Each row is a point. The ring and each string are closed loops that go straight from each point to the next, and from the last back to the first. Before rounding, they use only three directions, however many columns there are. How many times does the string pass through the ring? Passing back the other way cancels.
In the rows, 128 means zero.

Ring (7 x 4):
[[212 161 117 133]
 [167 208 131 126]
 [112 207 134 127]
 [ 68 154 125 134]
 [ 92  82 115 144]
 [142  64 112 147]
 [206 102 110 142]]
String (8 x 4):
[[105 247 162 119]
 [128 213 183 122]
 [140 177 150 129]
 [141 171 102 134]
 [139 177  96 134]
 [137 159 127 133]
 [124 192  91 132]
 [ 99 249 112 123]]
Times through: 1

Ring (7 x 6):
[[212 189 148 167 101 118]
 [166 249 155 160  93 121]
 [102 244 159 148  93 122]
 [ 67 197 159 140 100 122]
 [ 78 116 148 141 110 119]
 [140  81 135 152 114 116]
 [185  99 135 161 112 115]]
String:
[[ 60 127 201 133 115 121]
 [104 150 176 144 109 120]
 [101 155 139 147 103 119]
 [ 71 151 114 144 100 119]
 [ 22 146 144 132 105 121]
 [ 41 155 185 132 109 122]
 [ 71 162 217 135 113 123]
 [112 168 172 147 106 120]
 [108 174 109 151  97 118]
 [ 58 183  95 144  93 119]
 [ 20 183 161 131 101 122]
 [ 33 174 207 129 109 123]
 [ 94 166 191 142 109 121]
 [125 166 159 150 105 120]
 [ 96 158 187 142 109 121]
 [121 165 127 152 100 118]
 [ 68 148 108 144 100 118]
 [ 41 132 110 138 102 119]
 [ 46 124 177 133 112 121]]
Times through: 3
String:
[[126 138 143 151 106 118]
 [126 145 147 151 106 118]
 [ 92  92 200 138 121 120]
 [ 57  68 178 133 121 119]
 [ 62  92 129 139 111 118]
 [ 94 129 106 148 103 117]
 [ 69  96 118 141 109 117]
 [ 66  71 169 136 119 118]
 [ 79  64 177 137 121 118]
 [ 80  50 106 143 114 115]
 [108  96  97 150 106 116]
 [125 132 126 152 105 117]
 [130 134 186 148 113 119]]
Times through: 1

Ring (6 x 8):
[[178 152 133 138 151 105 163 116]
 [137 194 140 135 149 104 162 127]
 [ 58 182 122 134 125 121 153 149]
 [ 49 138 112 136 114 129 149 152]
 [102  80 102 140 116 131 150 139]
 [172  98 113 140 137 118 158 119]]
String (20 x 8):
[[116 156 108 136 131 122 155 134]
 [ 91 175 179 137 147  96 162 137]
 [ 85 189 161 135 143 102 160 139]
 [ 97 167 134 136 135 113 157 138]
 [104 151 131 137 134 114 157 136]
 [ 66 176 174 136 140 100 160 144]
 [ 57 195 154 134 135 108 157 147]
 [ 89 159 143 137 134 111 157 139]
 [108 162  98 135 127 126 153 137]
 [ 81 202  98 132 127 126 152 144]
 [ 66 225 116 131 131 119 154 147]
 [ 72 233 117 131 134 118 155 145]
 [100 215  82 131 129 129 153 140]
 [104 222  90 131 132 125 154 138]
 [102 230 124 132 142 111 159 137]
 [100 227 174 134 155  93 165 134]
 [103 194 186 136 154  90 165 133]
 [106 226 181 134 158  90 166 132]
 [116 223 115 132 142 114 158 134]
 [118 199  88 132 132 126 154 135]]
Times through: 0
String (13 x 8):
[[ 31 114 158 139 119 115 152 154]
 [ 23 134 135 137 114 123 150 158]
 [  7 150 121 135 109 129 147 163]
 [ 16 159 101 134 107 135 146 162]
 [ 26 137 142 137 117 120 151 157]
 [ 66 130 138 138 124 118 153 146]
 [ 70 124 135 138 123 119 153 145]
 [ 45  98 156 140 119 116 153 151]
 [ 23  79 129 140 105 130 147 158]
 [ 52 106  65 136  98 149 142 154]
 [ 90 133  72 135 112 140 147 144]
 [105 139 101 136 124 127 152 138]
 [ 65 114 147 139 124 116 154 146]]
Times through: 1

Ring:
[[194 124 127 129 139 113 112 127 125 120 134]
 [164 176 131 132 144 111  98 129 111 115 127]
 [132 188 135 132 145 112  95 126 103 111 126]
 [ 76 154 144 132 141 117 105 114  99 109 132]
 [ 68 105 148 131 135 120 118 108 105 111 139]
 [ 90  61 144 129 130 122 130 106 116 115 145]
 [133  43 135 127 129 122 134 110 127 119 146]
 [184  73 126 127 133 117 126 120 131 122 141]]
String:
[[165  51 175 136 120 120 137 114 136 126 151]
 [157   7 129 125 126 123 144 109 136 123 151]
 [140  51  91 119 140 120 128 112 122 115 139]
 [140  70 105 122 139 119 124 114 120 116 139]
 [168  37  83 117 140 120 131 115 128 118 140]
 [159  83 104 123 140 117 121 118 122 117 137]
 [142 101 157 134 130 118 121 117 121 119 141]]
Times through: 1
String:
[[ 84  59 106 121 139 122 127 105 111 111 140]
 [119  92  99 121 143 118 117 114 112 112 134]
 [108  90 153 132 131 120 123 111 116 116 142]
 [ 86  69 187 138 121 123 132 105 119 118 150]
 [ 64  45 186 136 119 125 138 100 119 117 153]
 [ 60  49 187 137 119 125 138 100 117 117 152]
 [ 84  83 193 139 121 122 129 107 117 118 149]
 [103  96 147 131 133 119 121 111 113 115 140]
 [ 83  93 172 135 127 121 124 108 113 115 144]
 [ 54  90 192 139 123 123 127 103 110 114 147]
 [ 27  88 164 133 130 123 124 100 102 109 143]
 [ 53 100 122 125 141 121 117 106 101 107 136]
 [ 97 109 102 122 145 118 113 113 105 109 132]
 [105 113 138 130 137 118 115 114 110 113 137]
 [ 92 115 176 137 128 119 119 112 112 115 142]
 [ 56 110 180 137 128 121 120 106 106 112 143]
 [ 38 100 158 132 132 122 120 103 102 109 141]
 [ 24  87 161 132 131 123 124 100 101 109 143]
 [ 44  85 191 138 123 123 128 102 109 114 148]
 [ 65  85 188 138 123 122 128 104 113 115 147]
 [ 44  61 194 138 119 125 135  99 113 115 151]
 [ 63  54 137 127 132 124 131 102 112 112 145]]
Times through: 2

Ring, 7 rows:
[[198 145 129 116 119 116 179 122 148 125 133 155]
 [159 177  99 107  94  84 189 127 140 123 141 141]
 [109 150  88 113  91  91 174 138 129 129 149 136]
 [ 85  85 126 133 127 146 137 143 127 139 143 144]
 [112  47 166 146 160 188 118 139 134 142 132 157]
 [156  41 176 146 168 196 123 133 142 141 129 167]
 [201  82 157 133 149 163 151 126 149 133 130 168]]
String, 22 rows:
[[ 63  65 186 149 166 193 106 138 132 144 125 146]
 [108 126 174 133 148 156 137 126 141 133 121 143]
 [120  91 131 131 129 145 145 138 133 136 140 150]
 [ 99  42  79 131 108 137 144 156 118 143 164 153]
 [ 79  69  79 127 101 125 147 154 118 140 161 144]
 [113  80  83 124 103 121 156 148 124 137 158 149]
 [116 132 138 125 125 130 154 131 137 132 133 142]
 [ 88 160 130 120 114 112 158 131 134 130 133 132]
 [110 159 156 123 130 128 154 125 141 129 124 137]
 [135 109 123 125 121 131 156 135 136 133 140 149]
 [129  96  97 123 108 122 160 142 130 134 151 150]
 [121 136 147 126 130 134 152 128 139 131 129 143]
 [ 71 164 155 124 128 126 147 128 135 131 125 129]
 [124 118 141 128 130 138 150 132 137 133 133 146]
 [116  88 119 129 123 140 147 141 131 137 144 149]
 [ 89 135 181 134 150 156 134 126 140 134 118 138]
 [ 71  84 170 142 153 174 119 137 132 141 128 143]
 [ 81  22 141 147 149 185 113 150 124 147 144 155]
 [114  12 114 142 135 172 126 153 124 146 154 162]
 [134  90 138 132 135 150 145 135 136 136 137 153]
 [ 96  92 188 143 163 181 120 130 139 138 120 147]
 [ 79  55 181 149 166 194 108 139 132 144 127 150]]
Times through: 1
String (25 x 12):
[[180 204  69  95  70  51 212 126 141 118 148 140]
 [143 243 103  97  82  55 204 118 144 116 133 127]
 [143 161  38  99  60  53 202 141 127 125 164 139]
 [127 139  38 104  64  64 192 146 123 128 167 140]
 [ 92 167  60 105  70  66 185 142 124 128 157 129]
 [ 80 169 111 115 100  97 166 134 130 129 140 128]
 [105 146 148 125 128 130 152 128 138 131 128 138]
 [120 103 121 127 121 133 152 138 133 135 142 148]
 [134 104 133 128 128 139 151 134 137 134 138 150]
 [ 81 113 169 136 147 159 130 132 135 137 125 140]
 [ 65  53 166 147 157 187 109 143 128 145 133 147]
 [ 83   7 161 154 164 204 102 148 126 149 139 158]
 [126  16 138 145 149 185 122 147 130 145 145 164]
 [142  78 140 134 138 156 143 136 137 137 138 157]
 [137  95 182 139 160 175 132 126 144 136 121 154]
 [153  66 219 150 189 211 115 122 150 139 111 164]
 [196  10 186 152 182 216 119 132 147 142 128 180]
 [220  20 180 148 177 207 129 129 150 139 128 183]
 [194 105 198 137 169 178 142 116 156 131 113 164]
 [163 135 178 129 150 152 151 118 150 129 118 152]
 [165  94 124 127 126 138 158 134 139 133 141 158]
 [207  90 101 121 114 125 174 134 141 130 149 166]
 [185  85  90 121 108 121 171 139 136 132 154 162]
 [177 103  96 119 107 116 173 136 137 131 150 158]
 [195 135  66 107  83  82 196 135 137 125 156 154]]
Times through: 0

Ring, 9 rows:
[[162 176 156 138 138 143 151  71 152 154 149 131 113 129]
 [160 193 150 150 125 126 148  49 130 170 152 141 125 140]
 [145 191 141 160 102 105 126  38  96 188 150 155 145 139]
 [124 157 141 155  96 107 101  66  82 184 140 160 152 123]
 [110 116 149 145 111 126  87 113  85 167 128 157 147 111]
 [106  74 165 129 145 163  88 173 110 136 116 146 127 102]
 [113  66 172 119 163 181  99 190 137 119 115 135 112  97]
 [127  80 172 112 167 185 115 178 163 114 121 124 101  94]
 [150 128 165 118 156 170 138 126 176 127 137 119  99 104]]
String, 14 rows:
[[140 111 174 130 176 181 136 157 147 125 127 133 104 128]
 [139 132 159 131 139 151 124 113 142 144 136 134 117 111]
 [140 142 151 126 119 138 119  89 150 151 141 129 120  96]
 [143 149 157 141 138 144 131  98 129 154 139 140 122 127]
 [166 208 155 169 143 129 163  50 104 177 152 155 128 177]
 [160 227 140 176 105  96 147   7  83 201 159 162 148 168]
 [137 194 128 153  67  83 107  12  96 199 154 152 155 112]
 [127 150 142 143  96 113 101  70 106 175 141 148 144 106]
 [124 131 153 146 125 134 106 108  98 162 132 153 137 123]
 [112 103 164 154 150 152 102 152  75 154 121 164 138 142]
 [ 94  57 168 135 152 166  79 195  88 136 109 156 133 111]
 [ 96  38 170 112 154 181  77 211 130 116 108 136 118  79]
 [123  97 159 117 133 157 101 141 148 134 127 129 117  84]
 [132 115 164 131 151 161 120 138 134 138 129 137 116 116]]
Times through: 2

Ring:
[[103 150  91 124 141 124 151 139 115 146 119 136 144 145]
 [122 135 122 115 121 134 149 132 119 152 121 141 118 127]
 [146 119 161 110 102 138 138 122 124 154 126 151  95 114]
 [167 106 191 109  90 139 124 114 129 153 132 160  81 107]
 [175  98 197 109  92 142 113 110 131 149 138 161  86 106]
 [163 102 173 111 108 143 114 114 128 144 139 152 107 112]
 [143 116 137 118 129 137 119 122 124 138 138 144 134 128]
 [116 141  97 133 152 119 125 132 118 132 132 141 164 155]
 [103 155  81 140 160 109 131 137 116 132 128 141 173 168]
 [ 95 161  73 138 158 109 142 141 114 136 122 139 168 166]]
String, 27 rows:
[[124 153 128 140 130 100 128 130 120 141 123 162 132 161]
 [109 154 110 127 127 116 153 137 117 151 115 147 125 146]
 [122 141 129 117 115 127 152 132 119 155 117 147 109 130]
 [146 135 163 130 108 111 125 122 124 148 126 167 104 141]
 [144 128 154 124 113 122 126 123 124 146 128 158 111 134]
 [129 113 125  97 118 160 151 129 121 154 126 127 114 102]
 [136 122 136 113 120 139 135 126 122 147 129 143 119 122]
 [186 112 225 128  81 111 100 106 133 148 136 188  72 128]
 [202  97 249 120  68 122  95 100 136 151 139 190  55 112]
 [180  84 204  93  82 162 123 109 132 156 137 152  70  82]
 [143 107 144 101 114 156 137 123 124 150 131 135 111 103]
 [148 118 155 119 115 132 122 120 125 144 133 153 115 126]
 [191 104 221 131  93 114  84 103 134 138 145 186  90 131]
 [179  88 192 109 102 149 102 108 132 141 146 156 101 105]
 [136 104 126  99 126 163 137 125 123 146 135 125 128 103]
 [127 117 116 107 131 151 140 129 121 145 131 129 133 116]
 [143 132 145 134 127 113 113 122 124 137 134 161 131 149]
 [142 144 138 154 143  90  93 121 124 124 140 172 156 178]
 [127 149 115 150 151  97 107 128 120 126 136 161 165 175]
 [101 161  72 151 173  98 119 137 115 123 132 145 192 184]
 [ 94 142  62 119 162 139 149 141 114 138 126 118 173 142]
 [115 142 101 128 144 123 135 133 118 139 127 140 152 148]
 [116 153 107 142 145 104 126 132 118 135 127 153 154 166]
 [ 92 193  75 175 170  60 119 141 113 124 122 168 188 217]
 [ 72 171  38 134 171 115 160 150 109 138 116 123 184 168]
 [ 93 142  69 112 149 144 162 142 114 147 119 117 154 131]
 [126 134 121 122 130 128 135 129 120 144 127 144 132 137]]
Times through: 4

Ring (9 x 14):
[[193 108  88 116 136 102 110 126 147 104 134 128 104 142]
 [193 157  99 118 141  97 116 112 137 108 120 150 127 156]
 [159 195 127 122 138 110 126 103 132 118 112 161 152 160]
 [112 202 151 125 128 133 134 107 136 130 115 158 163 151]
 [ 64 171 155 127 113 161 137 123 152 146 122 141 151 130]
 [ 54 130 140 126 106 172 134 137 165 153 129 125 129 114]
 [ 80  81 115 122 106 164 124 150 173 143 141 106 101 105]
 [127  62  98 119 115 141 114 149 168 124 149 101  88 113]
 [174  78  88 116 128 115 109 138 157 108 145 112  92 129]]
String:
[[ 58 209 136 128 114 164 142 114 153 171  91 168 157 132]
 [ 92 175 128 125 119 148 133 119 152 149 108 152 142 133]
 [115 142 139 123 122 137 126 125 148 122 135 130 136 136]
 [ 88 163 198 126 121 143 133 119 135 104 158 121 168 146]
 [ 44 215 179 130 114 167 146 111 144 152 112 156 177 138]
 [ 49 202 146 129 112 168 143 116 154 168  98 161 158 129]
 [ 38 184 183 130 109 171 143 121 149 146 128 139 167 131]
 [ 62 152 184 127 112 160 136 127 147 125 148 121 156 132]
 [ 87 129 182 125 116 148 129 130 145 107 163 109 148 135]
 [ 21 139 175 129 100 185 140 137 162 151 140 118 146 113]
 [  7 139 122 129  93 199 141 143 180 192 103 136 122  96]
 [ 44 131 105 126 101 181 135 141 177 181 104 137 113 102]
 [ 15 116 102 127  92 199 137 150 187 196 103 131 105  89]
 [ 31  98 144 126  97 186 133 150 174 155 141 107 118 100]
 [ 51  98 156 125 102 174 130 146 166 137 153 102 123 109]
 [ 19 106 109 127  92 197 136 151 186 186 113 123 105  89]
 [ 26 124  88 126  95 194 136 147 188 200  92 140 102  90]
 [ 87 129 121 124 113 156 129 134 162 147 124 130 122 120]
 [ 92 126 147 124 115 150 128 132 154 126 143 119 132 127]
 [ 96 126 164 124 117 146 127 131 148 113 154 113 139 132]
 [ 62 140 180 127 111 162 134 131 150 125 151 116 150 128]
 [ 36 169 175 129 107 174 141 126 153 148 129 134 158 125]
 [ 38 196 141 129 108 175 144 120 158 175  96 160 153 123]
 [ 74 188 108 126 115 160 137 119 160 175  86 166 137 125]]
Times through: 2

Ring:
[[124 111 116 111  72 120 120 183 162 145 161 170 124  91]
 [126 139 103  98  71  96 105 182 136 158 144 136 107  69]
 [131 161 101 102  94  93  97 172 120 149 135 104 105  62]
 [140 149 117 136 143 130 107 159 136 110 152  98 133  82]
 [137 149 159 146 178 174 131 125 146  73 147 131 137 150]
 [129 144 180 137 171 187 147 113 153  69 141 169 129 188]
 [125 123 164 129 135 173 144 136 165  92 152 186 130 167]]
String, 26 rows:
[[137 177 106 112 125 101  94 159 110 132 130  79 108  66]
 [133 190 138 110 148 126 110 128 106 110 114  99  99 119]
 [132 152 136 121 132 137 119 146 136 111 140 131 119 117]
 [137 128 118 138 130 137 114 168 153 112 164 123 141  87]
 [143 122 118 156 152 148 113 168 159  97 176 110 157  82]
 [145 135 141 164 187 172 123 142 155  70 167 109 158 117]
 [135 175 172 136 191 175 133 105 128  67 126 125 121 172]
 [130 183 176 121 177 167 134 101 120  77 114 135 106 181]
 [133 138 148 134 147 159 129 141 151  94 150 145 132 136]
 [134 122 161 149 162 183 141 136 168  75 163 163 147 157]
 [131 120 183 152 176 204 154 119 174  59 160 185 147 193]
 [123 159 216 130 190 213 165  80 148  49 122 196 115 249]
 [124 156 183 119 155 177 146 109 143  81 126 176 111 196]
 [122 153 182 114 145 174 147 111 144  87 125 184 108 197]
 [122 100 154 126 106 166 145 155 180 108 165 207 135 154]
 [119 100 147 116  87 153 141 163 177 122 162 210 127 144]
 [123 152 150 105 114 140 130 138 138 117 129 164 104 146]
 [122 150 143 101 103 131 126 146 137 127 130 162 102 134]
 [121 116 109  98  54 106 116 188 155 160 154 171 112  84]
 [124 102  85 102  36  89 105 212 162 176 169 160 122  44]
 [128 106  85 111  54  94 103 209 160 165 171 144 129  41]
 [130 136 118 116 102 121 113 169 144 132 150 136 120  90]
 [127 171 132 101 115 118 113 145 119 128 122 126  98 113]
 [128 185 116  90 103  95 100 152 103 145 113 104  87  89]
 [133 177  80  92  83  66  80 182 102 168 126  73  95  28]
 [137 167  82 107  98  79  83 183 112 155 138  71 109  29]]
Times through: 1
String (29 x 14):
[[125 180 118  84  90  93 103 154 107 151 112 118  83  93]
 [128 171 124  99 108 110 108 151 117 135 123 119  97 100]
 [132 140 122 120 114 127 114 163 142 124 149 132 123  96]
 [136 125  84 123  88  98  95 198 146 149 167 107 133  34]
 [140 153  73 115  93  78  81 195 122 157 151  71 121  13]
 [137 187 104 107 124  94  90 157 101 136 123  71 102  62]
 [134 185 124 109 135 114 103 142 107 121 120  92 101  97]
 [140 170  96 119 125  98  90 168 114 134 139  70 117  49]
 [143 146  77 128 111  91  84 192 129 143 160  68 133  18]
 [141 117  79 135  99 103  93 203 152 142 178  97 146  23]
 [141 134  71 125  93  86  84 204 137 153 166  79 134   9]
 [135 187  90  97 103  76  83 170  97 155 121  66  95  41]
 [129 195 126  92 119 103 103 139  98 134 106  99  85 102]
 [129 162 133 109 121 126 115 146 126 122 130 128 107 114]
 [132 119  93 118  80 104 103 195 152 150 166 128 130  50]
 [129 118  79 104  51  83  96 209 148 173 163 130 120  31]
 [123 122  80  89  31  73  97 210 144 187 154 143 107  35]
 [121 150 120  90  74 104 113 166 131 152 131 151  96  99]
 [127 155 140 109 118 133 122 144 133 119 131 144 107 127]
 [128 116 118 119  91 127 119 177 160 134 162 158 129  93]
 [126  75  99 123  53 119 119 211 188 153 190 183 146  65]
 [122  47  90 123  26 116 122 231 207 166 206 207 154  54]
 [119 108 126 104  64 126 128 178 166 146 158 192 118 111]
 [119 126 133 100  77 126 127 165 153 140 145 182 109 122]
 [121  93 108 109  50 115 121 198 174 157 172 186 127  82]
 [126  68  84 120  35 105 112 226 190 168 196 179 146  41]
 [130 109 109 124  88 123 115 186 164 137 170 151 136  77]
 [129 142 128 114 109 128 118 158 141 125 144 142 117 107]
 [123 180 131  85  98 106 111 144 110 142 110 131  83 114]]
Times through: 2

Ring:
[[108 122 128 144 133 127  86 119 164 122 150 141 140 119]
 [ 94 114 142 129 166 142  64 109 192 119 156 129 162 123]
 [ 98 116 146 116 179 153  76 106 188 113 143 117 173 125]
 [108 122 143 113 173 154  95 110 171 110 131 114 170 126]
 [124 133 134 118 147 144 122 121 139 108 116 119 155 130]
 [133 142 125 130 117 127 136 132 114 109 111 131 137 133]
 [142 150 112 149  81 107 147 143  90 114 111 147 113 132]
 [146 150 105 158  68 102 152 146  85 117 114 154 104 125]
 [142 144 106 160  75 106 144 142  98 120 122 155 106 118]
 [122 130 118 152 108 118 110 128 137 122 139 148 125 116]]
String (30 x 14):
[[ 84 107 157 107 206 163  51  97 216 113 153 109 189 128]
 [108 118 140 118 173 156  94 108 177 113 136 117 168 118]
 [116 124 133 127 151 145 106 116 159 114 132 125 154 118]
 [104 121 137 131 152 137  81 115 171 117 145 130 154 126]
 [ 74 107 153 128 180 137  25 103 218 122 174 130 170 133]
 [ 64 100 159 124 196 143   7  97 238 123 183 127 180 133]
 [ 82 105 152 120 192 153  43  99 217 119 164 121 178 123]
 [114 121 135 122 162 152 104 112 167 113 133 121 161 116]
 [116 125 133 127 148 142 106 117 156 114 132 126 153 121]
 [ 94 117 145 124 167 140  63 110 187 116 150 126 165 132]
 [ 83 111 158 108 200 156  49 100 210 113 152 111 186 135]
 [109 121 148 102 189 166  99 106 175 106 124 104 181 126]
 [128 131 138 105 167 162 134 115 144 103 107 106 169 123]
 [119 134 140 112 156 145 113 120 143 105 115 115 163 138]
 [118 136 133 128 131 126 107 127 135 111 124 130 145 140]
 [126 137 125 135 120 126 121 129 127 113 122 135 137 129]
 [146 143 116 135 109 132 159 133 102 110 104 132 130 120]
 [155 156 109 142  79 114 173 146  73 109  94 140 114 130]
 [140 153 113 150  74  99 142 147  85 114 111 150 110 141]
 [129 149 118 154  77  93 118 145  99 117 124 155 111 147]
 [122 139 123 145 103 110 110 134 123 117 130 145 126 137]
 [139 140 118 138 110 128 145 132 112 112 113 135 130 121]
 [153 147 112 137  99 129 171 137  90 109  98 133 125 119]
 [145 153 116 139  89 112 154 143  85 109 101 139 121 139]
 [128 146 128 132 110 116 123 136 111 110 114 135 134 146]
 [114 134 134 131 131 124  98 126 141 113 130 133 145 140]
 [118 132 130 132 132 130 107 124 142 114 129 132 144 130]
 [131 134 125 129 130 139 134 125 129 111 116 127 143 120]
 [128 129 134 112 162 160 132 115 146 106 112 111 164 117]
 [ 96 113 153 104 199 165  74 101 197 109 139 106 186 127]]
Times through: 1
